Every row gives one point. The window is the flat piece filled in between its corners: a triangle in 3 columns, a solid with four corners in 4, and so on. A path goes straight from each point to the next, and from the last back to the first. List the points from which the path goes on through the window.

Window (4 x 4):
|  172 |   19 |   66 |  -45 |
|  -19 | -334 |  -53 |  -54 |
|   33 |   77 | -270 |  469 |
|  -30 |  -77 |   35 | -444 |
Path:
(1): | -25 |  44 |  86 | 217 |
(2): | -119 | -100 |  182 | -237 |
(3): |  244 |  -64 |  -98 | -553 |
(4): |  305 |  -92 | -204 | -243 |
(5): | -155 | -228 |  284 | -225 |
(6): |   79 | -262 |  280 |  185 |
(7): |  -57 |   44 | -514 |   38 |
(8): |   36 |  -45 |  -61 | -417 |
(9): | -127 | -144 |  251 | -203 |
(10): |  -76 | -169 |  109 | -218 |
(11): |  130 |   76 | -211 | -494 |
(12): |  187 |  -14 | -148 |  114 |
(13): |  -9 |  41 |  59 | 401 |
(14): |   96 | -211 |  229 |  506 |
(15): |  107 |  125 | -388 |  -16 |
(16): |  123 |   34 | -309 |  -78 |
Through the window after points: 6, 8, 10

Window:
|   32 |   66 |  318 |  195 |  207 | -436 | -120 |    3 |
| -408 |  -91 |  311 |  511 |  137 | -196 | -258 | -210 |
|  212 |   15 | -256 | -149 |   39 |  243 | -298 |  206 |
|  418 |  297 | -380 |   93 |  460 |  179 | -348 |  113 |
|  -49 |  227 |  134 | -103 |  -32 |  312 | -165 | -130 |
| -174 |   65 |   53 |  169 |   51 | -233 |  354 |  167 |
|  201 |  -61 | -166 | -269 |   93 |  356 |  -49 | -204 |
|  176 |  105 |   -7 |  194 | -140 |  113 | -296 | -279 |
Path:
(1): |   13 |   -1 | -140 | -149 |  -48 | -166 | -398 | -504 |
(2): | -32 |  64 | 223 | 213 |  -8 | 244 |  89 | 135 |
(3): |  61 | -63 | -35 | 211 |  64 | 161 | -95 | -65 |
(4): |  -86 |  249 | -125 | -340 |  208 |  137 | -293 | -212 |
(5): | -137 |  318 | -359 | -155 |  141 |  152 | -301 |   37 |
(6): |  452 |   13 |    4 |  187 |  233 |  159 | -229 |   49 |
(7): |  206 |   36 |  149 |   84 |   42 |  140 | -175 |  162 |
(8): |   23 |   72 | -351 | -240 |   91 |  171 | -232 |  -96 |
(9): | -368 |  274 |  -72 | -212 | -139 |  -60 | -143 |   63 |
(10): | 309 | -68 | 203 | 247 | 396 | -84 | -13 | -49 |
(11): |  221 |   92 |  144 |  156 |  199 |  501 | -269 |  308 |
(12): | -144 |  214 |  -21 | -103 | -251 | -120 | -128 | -595 |
(13): |  108 |  374 | -281 | -251 |  261 |  -35 | -236 | -212 |
(14): |  351 | -206 |   98 |  225 |    6 |  145 | -164 |  461 |
(15): | 113 |  83 |  66 |  16 | 163 | 367 | -12 | 162 |
(16): |  227 |  165 | -242 |  -78 |  -17 |  -26 | -237 | -243 |
Through the window after points: 5, 7, 11

Window (11 x 11):
|  353 |  196 |  -24 |  114 | -353 |  155 |   60 |   24 | -120 | -522 |  -69 |
| -299 |  -73 | -205 | -193 |  299 |  119 |  515 | -293 | -111 |   77 |   58 |
|   65 |  -12 |   88 |  176 |  143 | -241 |  116 | -385 |  -92 |   80 |  -99 |
|   16 |  112 |  410 | -476 | -117 |   68 |   88 |   70 |  118 | -291 | -182 |
|  214 | -171 |  -80 |  -58 |    6 | -100 | -168 |  248 |   56 |  223 |  -70 |
|  221 |  143 | -283 |  -44 | -489 | -198 |   51 | -307 |  240 |  -23 |  127 |
|  -63 | -417 |  -58 | -225 | -304 |   76 | -177 |  -95 |   92 |  -32 | -245 |
| -219 |  -26 |  -82 |   57 |  119 | -152 |  339 |  -78 |  -45 | -392 |  -82 |
|  -28 |  114 |  123 | -302 |  211 |  -89 |  -60 |   82 | -152 |  -12 |  326 |
|  132 |  114 |  477 |   99 |  161 |   16 | -267 |   74 |  205 |  125 |  152 |
| -323 |  -41 | -382 |  159 |   26 | -276 | -323 |  142 | -136 |  439 | -243 |
Path:
(1): | -102 | -177 | -242 |  -40 |  259 |  -92 | -202 |   45 |   96 | -201 | -353 |
(2): |   40 |  211 |  -62 |  165 | -488 |  -79 |  -22 |   52 | -261 |  304 |  115 |
(3): |  -75 |  200 |   90 |   99 | -333 | -523 |  119 |  441 | -180 |  -78 |  158 |
(4): |  168 |  -42 |  -79 | -180 |  116 |  512 |   -8 | -605 |  151 | -218 | -168 |
(5): |  280 |   39 |  251 |  -10 |  306 |  261 | -334 | -485 |  346 |  -87 |    5 |
(6): | -144 |  -38 |  -68 |   98 |  -43 | -394 |  364 |  -85 | -280 |   52 | -113 |
(7): | -132 |  -61 |  129 | -156 | -353 | -155 |  -22 |  187 |  -80 |  107 | -117 |
(8): |   90 |  -49 | -154 |  -46 |  410 |   92 | -129 | -352 |  178 | -140 | -172 |
Through the window after points: 1, 5, 7
